Rows are points. The last column is the point's height on a tilted bowl or saddle (a function of degree 2), plus a little noise. Count its main directions that bend up, bend down and stay straight.
(in the rows, 128 means zero)

Points, 18 rows:
[[154 122 103 109]
 [155 119 169 121]
 [ 85 121 140 119]
 [ 93  96 111 108]
 [166 122 149 122]
 [ 77 106 205  91]
 [132  49 108  76]
 [164  72 141  95]
 [168  84 204 123]
 [138 159 111 144]
 [174 127 119 118]
 [171 188  50 166]
 [106 106 136 108]
 [ 55  85 130 116]
 [221 175 129 182]
 [140 171 163 152]
 [ 97 245 126 249]
 [ 90 162 191 125]]
Directions: 2 up, 1 down, 0 straight

Points:
[[163 162 145 140 154]
 [ 88 123 111 137 124]
 [ 81 131 158 147 137]
 [ 69 140  49 154 180]
 [ 66 170  52 140 154]
 [163 128 150  54 180]
 [163 117 104  89 140]
 [ 65  60 126 151  83]
 [204 117 128 125 153]
 [ 97  89 158  99 107]
 [119  59 133 126  84]
 [ 96  30 110 179  55]
 [193 171 114 139 138]
 [173 175 110 191 169]
 [132 161 132  70 125]
 [119  29 183 240  64]
 [118 111 135 171 136]
 [149 189 182  46 176]
 [149 134 237 127 246]
 [192 124 154 163 171]
 [182  58 128 161  93]
 [157  86 144 147 119]
 [116 147 167 130 147]
 [111 154 130 166 152]]
Directions: 2 up, 1 down, 1 straight

Points, 43 rows:
[[ 77 144 120  98 127 106 134]
 [ 93 136  69 124 140 114 124]
 [ 89  69 175 187  65 146 102]
 [108  58  74 102 140  97  71]
 [137 141 156 206  86 142  90]
 [182  25 114  69  96 100 209]
 [159 140 165  78 236 112 185]
 [177 147 136  50 110 105 136]
 [104 113 131  40 119 116 111]
 [134 139  60 168 143 171 148]
 [157 145 161  37 205 190 158]
 [184 203 157 163  74 135   8]
 [104  92 155 142 143  55 174]
 [119  97 110 154  74  72 182]
 [199 133  42 131 120 143 163]
 [163  45  95 154  96 223 154]
 [112 133 110 182 166 143 121]
 [215 162  88  65 110 131 129]
 [189 167 135 192  78  67  78]
 [ 18 132  77  70  82 148 100]
 [ 77 114 122 205 177  87 132]
 [123 133 151 125 135 169 119]
 [151 158 163 128 104  36 190]
 [ 79 182 165 132 205 156 209]
 [136 175 196 156  96 162  77]
 [145 123  84 124 148  38 172]
 [134  98 130  91 129 123 118]
 [138 107 119  98 191  72 137]
 [178 130  82 149 136 138 115]
 [108 150 147 102  96 112 130]
 [159 179 186  94 111 130  76]
 [231 169 171 112 212  95 132]
 [102 102 148  97 139 179 108]
 [132 187 129 201 153  34 156]
 [151 159  24  85  82 124 179]
 [106 101 104 133 141 176 105]
 [140  69 177 102  89 126 148]
 [ 66 104 105 121 156 135  93]
 [ 97 145  93  59 160 155  78]
 [124 139 125  99 142 166 113]
 [ 76 140 194 131 169 176 185]
 [135 170 197 118 116  59 171]
 [228  96 154  70 198 160 200]]
Directions: 3 up, 2 down, 1 straight

Points (75 x 9):
[[146 144 182  37 171  79 155 171 187]
 [160  97 116  84 166 140 164 134 151]
 [147 126 149 142  97 110 104  59 184]
 [ 84 137 163 114 217 155 140 140 147]
 [ 66 196 105 112 188 150 148 102 161]
 [106 105 131 148  70 160 160 131 127]
 [153 164  70 128 150 131 164 120 147]
 [206  88 145 187  44 109 225 124 180]
 [ 89 133 157 116 122 122 148 114 136]
 [113 156 108  89 138 110 170 131 145]
 [157 158  99 156 147 188 109 130 143]
 [193 185 109  76 128  55 166  71 221]
 [140 166  65 110 111 135 125 122 160]
 [122  59  37 166 184 122 125 156 184]
 [ 76 171 101 183  57 111 148 184 150]
 [ 97  86 163 180 124 137 120  90 153]
 [129  62 115 103 108 130 116 109 171]
 [103 104 180  79 146 123  78 139 182]
 [145 127 102 137 128 103 140 123 143]
 [ 92 136 229  90 150 118  95 150 178]
 [164 218  93 178 141 135 151 112 155]
 [137  80 163 194 152 136 136 107 147]
 [158  93 170 108 127 100  99  70 201]
 [105 168 122 105 140  46 110 141 184]
 [158 107 165  84 147 151 125 108 160]
 [157 105 145 117 178 135 140 207 139]
 [140  49 102 236  83 117 105 138 188]
 [101 116  91 124 121 151 146  68 158]
 [153  70 165 175 134 133 106  42 203]
 [105  95  62  79 141  75 118  95 211]
 [128 147 154 161 138 129 164 122 120]
 [126  99 170 118 207 141 176 170 137]
 [137 145 135 138  93 135  88 151 148]
 [143  74 194 178 147 208 172 152 130]
 [ 79 139 164 161   7 115  92 114 199]
 [145 125 132 104 137 153  83 163 155]
 [115 136 152  79 144 128 143 120 148]
 [124 110  32 118  82 188 148 231 168]
 [123 160 102 161 129 172 102 121 140]
 [141 100 185 154  66  65 137  39 225]
 [ 95 137 141 165  68 110  92 133 160]
 [116 138  90 105  44 145  56 122 208]
 [ 82 202 159  73 115 144 127  93 174]
 [132 151 128 102 131 183 134 149 130]
 [104 190  59 150  90 189 164 162 143]
 [143 138 126 202 120 144  46  67 204]
 [112 118 125 146 150 125 186  85 140]
 [138 147 134 135  96 135 105 124 144]
 [ 60 109 177  93 127 149  99  56 194]
 [126 145 122 147  78 159 155 178 118]
 [109  61 104 154 111  78  88 112 195]
 [133 137 189  98 138 116 124  86 168]
 [147 103  76 169  95 120  79 110 183]
 [143 101 108 221 107  73 130 158 163]
 [ 85 106 120 167  75 129  77 143 164]
 [123 121 181 201  31 135 133 183 151]
 [190 169 163 185 152 169 192 208 126]
 [169  64 175 159 113 108 107 152 165]
 [138  50 108 152 180 151  79 111 190]
 [ 93 187 110 132 155 184 200  55 158]
 [143  97 107 107 135 164 117 133 147]
 [115  89 119 103 115  82 135 102 174]
 [194 136 219  91 126  81 194 168 167]
 [ 83 175 123  92 113 190 121 143 145]
 [143 161 130 126 111  14 165  93 203]
 [153 146 143 100 193 137 137 163 144]
 [107  82 112 165 112 137 168 134 128]
 [133  48 151 130  34 149 183 130 165]
 [ 73 171 125 203 181 106 139 111 153]
 [185 161 156 135 161 194 104 185 148]
 [153  99 143  94 176 183  95  92 181]
 [ 84 109  74 126 125  99 150 212 150]
 [ 80 191 128 109 111 175 107 156 148]
 [123  96 121  96  46 112 133 164 165]
 [120 117 124  52 157 143 129 160 161]]
Directions: 8 up, 0 down, 0 straight
